Each row of a before or after table is a point. One or more steps were done to the points. Then noise was added and the rows were shuffled. The steps act on columns, c1 being the first. What was done? A step turns or swaps two columns, mirrors them in a line or flattens them onto one, adds a multiple of one to another, or multiplies or shifts one. Angles are multiples of 10 degrees, from the lower column toward the higher: turns from -170 to 170, lines from 10 to 170 but not 90. Use the fewest steps. Two steps may share a column if one is a turn and the other turns, adds or multiplies; they go together, in the order done. Otherwise the lowest column goes first.

Before (12 x 3):
[[ -7   3  12]
 [  4 -13   9]
 [  3 -15  -1]
 [  9   6   7]
 [ -3  11   8]
 [ -2  10  -2]
 [ -3  10   7]
 [-11   3  11]
 [-11 -11   8]
 [ 16   9  11]
 [ -9  -3  -6]
 [ 60   1  10]]
After:
[[ 11  -2   8]
 [ 10  -3   7]
 [-16   5  -2]
 [  9  16   9]
 [  1  60  10]
 [ 12  -1  -2]
 [  4  -5  14]
 [ -3  -9  -7]
 [  7   9   8]
 [-14   5   8]
 [  3 -12  10]
 [-11 -10   5]]
Steps: swap c1 and c2

Before:
[[ 25  -4 -17  44 -15 -33  15  -4]
 [ -7  40 -34 -16  33   9  18 -14]
 [ 28  22  18 -14 -38  29  18 -55]
 [ 11 -20 -23 -32  39   1  17 -40]
 [ 15 -16 -14   4 -13 -23 -33 -60]
 [-34  10 -17  23 -12  44   2 -27]
 [-11  41  10 -37 -41  45 -38  20]
 [ -8  15  42  47  -4  33 -22 -52]
 [-31  19  39  -7  -4 -28  22  -2]]
After, 9 rows:
[[ -6  35 -33 -14  38  12  18 -17]
 [-32  10 -17 -27 -10  41  -1  24]
 [-32  20  35   1  -1 -27  23  -6]
 [ 26   1 -18  -4 -21 -33  14  46]
 [ 26  26  19 -55 -34  30  20 -17]
 [ 18 -16 -12 -57 -16 -26 -32   3]
 [-11  49  12  17 -32  45 -39 -36]
 [ -8  16  42 -52  -1  36 -21  48]
 [ 14 -25 -26 -39  37   2  17 -31]]
Steps: turn c2 and c5 by 10 degrees; swap c4 and c8

Before (8 x 12):
[[ 21 -11  -5  -4  20  11  15  10 -24  29  -8  21]
 [  5  -9  21  -1   7   8 -19   3  18   4   9 -28]
 [  4   0 -14  10  15 -14 -12  18  20   6  18 -15]
 [ -8   7  -7  27  -2 -10 -16  -2  -9  20  34   0]
 [-12 -12 -20  -2  24  12  25 -12  24 -15   1  25]
 [ -3  16 -20  20 -11  -9  23  11 -29 -14 -16 -13]
 [ 24  -5 -21 -18  -6  -9 -27 -13  -4  -6  36 -18]
 [-11   6  -9 -13 -22 -13   7  -2 -27   2  10   8]]
After:
[[-10   7 -10 -13 -22 -13   7  -1 -27   2  22   8]
 [ 60  -4 -21 -18  -6  -9 -27 -13  -4  -6  -3 -17]
 [ 18   0 -14  10  15 -14 -12  18  19   6   8 -15]
 [-14  16 -20  20 -11  -9  23  11 -29 -14  -8 -13]
 [ 10   7  -7  27  -2 -10 -16  -2 -10  20  36   0]
 [ 14 -10  21  -1   7   8 -19   3  19   4   0 -29]
 [-17 -12 -20  -2  23  13  25 -12  23 -14  17  25]
 [ 27 -10  -5  -4  20  11  15  10 -24  29 -33  21]]
Steps: multiply c1 by 2; turn c1 and c11 by -40 degrees

Before:
[[-36  54 -19  12 -18 -39  36 -13   2  31 -27 -23  -9  10 -30  18  26  15]
 [ 17  -1  46   9  14  10   8   4  28  37 -34 -14  33 -29   7 -20 -24  22]
 [-46  43 -10  -4 -19 -16  -6 -10   9  19 -10  11   4  27 -29 -12  21   4]
 [ -1  55 -25  23 -28  -9  15  -4   1  34 -23   2  -4  41 -30  42  32  17]
 [ 18 -29  15  24  13  17  22  19  21  15 -37 -13  -5   7  20 -19  -1  30]
 [ 24   6  10 -23  24  14   6  -7  36  29  -8  -8  12 -32  17 -23   2  26]
 [-23   5   4 -14  56 -18  -5  12  36  11  -3   4  48  -3  -2 -19   9 -18]
 [-49  -4   2  31  -4  44  47  10   7   9 -12 -53  17  15  32  17 -29 -11]
 [-36   8   2 -18  25 -25  24  -7  46 -31  22  41  59 -15 -25  -9  16 -11]
 [ 13  13  11  -4  33 -20 -22  -8  24   4 -23  -3  25 -20  24 -20 -25  29]]
After, 10 rows:
[[-10 -23 -10 -19   7 -17  -6 -48  48  18  -8  10   7  27  -5 -14  22   4]
 [  9 -34   4  57   3 -12  -6 -24  -5  12  -3   9  47  -2  -7 -18   8 -19]
 [  2 -25  47  11 -11  14   7  16 -11  37 -34 -11  33 -29   1 -20 -26  21]
 [ -9 -26  10  32  -5  -9 -20  12 -11   2 -23   9  23 -22  21 -20 -27  28]
 [ 19 -11  17  11 -25  16  22  20 -42  16 -39 -13  -7   8   2 -21  -2  29]
 [-13 -19 -20 -18 -10 -11  38 -39  59  32 -27   9  -8   9   0  20  29  13]
 [ -6 -45   1  27  15 -37  28 -36   7 -30  24  29  59 -15 -25  -8  17 -11]
 [ 11  -5   3  -8 -32  54  46 -49 -19  10 -11 -45  18  17  25  20 -27  -9]
 [ -4 -20 -22 -32 -17  -8  13  -3  59  36 -24   3  -6  41  -1  43  35  18]
 [ -5 -34   8  28  21  13   6  24 -16  30 -10  -9  11 -31  11 -20   0  23]]
Steps: swap c1 and c8; turn c2 and c9 by 110 degrees; turn c9 and c15 by 30 degrees; turn c4 and c5 by -100 degrees; flatten c6 and c12 onto the line at 140 degrees

Before (10 x 32):
[[  0  -2  -3  -9 -15  -5  17   9   1  27  -8   9   9 -17  10   9   1  -3
    8  -8 -12   6  -5  -1  -1  11  -7  -7  -9   1   0  14]
 [-43   0  -5  -9   6  -1  -6  -1  13  -6  -6  15  15 -15 -10   8 -14  -3
   -7 -11   1   3  -6  -2  -1  15   2   0 -12   2  14  -4]
 [-27  -2  -4  -2   7   2  -9  15  -3   0   2   8 -19 -17  24  11   0  -2
    6 -11   8  10 -14   7  25   5 -15 -32   8   5   5   6]
 [-24   1  -1 -10   8   3  -7  17  -9  -3   0  10   7 -14 -22  -5 -12  -9
    2 -13 -16  -6  -9  13 -13  11   6 -15  -3  10  -4  15]
 [  0  -1   9 -10   0   2  -9  -5  10  -7  -7   3   0   7   5   0 -10  -9
    2 -10  -8   9 -18   7 -14   7   3  -4 -10  20  -2 -13]
 [  4  -2   4   3 -16   2   3  -5  -8   1 -15  17   7 -10 -33 -12 -15  -1
    3  15 -10  -1 -12   9 -10 -11  -6   5  -4   6  22  19]
 [  2   1  11  -5   3 -21  -5   0  -1  17   1  14  13  14  13  11 -12  -6
   -8   3   4   3 -13   0 -13  13   6   7  12  14   1   4]
 [ -5  40  -2  -3   7 -12  -9  -4   2  -4   4  -9 -40  -1  19   0 -14  -4
   10  -1   4   3 -12  12  -8  12   6  13   9   4  -4  10]
 [  5   2   9  -7 -30   2  -1  17  -1  -5 -21 -27  13  -9  12   6  14   5
   10   0 -19   8   0   0   4  15  -2  10  28   3   4   5]
 [  1   2 -22  -2   1  -4  -7   4   2  -1  -6   7  14  -3  15  -2 -12  -7
   -9 -11  -7 -11  11  15  -7   9  -4   0  18   3  -4   5]]
After (10 x 32):
[[-42  -1  -5  -8  11   3  -6  -1 -12  -5  -5  16  -7 -19 -10  10 -14  -5
   -6 -11   2   2   5  -2  -2  14   1  -1 -13   2  13  -4]
 [  4   2   8  -6 -61   2  -1  17   0  -5 -21 -27  -3 -16  12   7  14   8
    9   1 -20   8   1   1   5  15   3  11  27   2   4   4]
 [ -5  41  -2  -3  15 -10  -9  -5  -6  -5   3  -8 -16  38  19  -1 -15   3
    4   0   5   4   9  12  -8  12   2  11   9   4  -4  12]
 [-24  -1  -1  -9  17  -1  -7  17  10  -3   0  12 -11 -11 -23  -3 -13  -3
   -3 -13 -16  -6   7  11 -14  12  -1 -15  -3   8  -4  15]
 [  2  -4   4   4 -32  -2   3  -5   7   1 -15  17  -7 -10 -34 -13 -16   2
    1  13 -11  -2   1   9 -10 -11  10   3  -4   5  21  18]
 [  1  -2   8 -10   0   4 -10  -6  -8  -8  -7   3   6   3   6   2 -10  -1
   -3  -9  -8   8  10   8 -15   6   5  -4  -9  20  -3 -13]
 [  2   0  10  -6   6 -20  -5   0  -6  17   1  14  18  -7  13  12 -12  -7
   -8   2   4   4   7   1 -14  13  -1   6  12  15   1   4]
 [-27  -2  -3  -1  14   0 -10  15   3   0   2   8 -22  11  23  10   0   2
    4 -10   7  10  11   7  25   3  29 -33   7   5   4   7]
 [  0  -3  -3  -9 -29  -5  17   9  -3  27  -7   9 -14 -16  11  10   2   1
    5  -7 -13   6  -2  -1  -1  10   7  -8  -8   1   0  16]
 [  1   1 -22  -1   2  -4  -8   6  -5   0  -6   8   3 -13  17   0 -11  -7
   -8 -12  -7 -10 -14  15  -7   8  -7   1  20   3  -4   4]]
Steps: multiply c5 by 2; mirror c6 and c9 in the line at 10 degrees; turn c13 and c14 by -70 degrees; flatten c18 and c19 onto the line at 50 degrees; add -0.5 times c25 to c23; turn c23 and c27 by -140 degrees
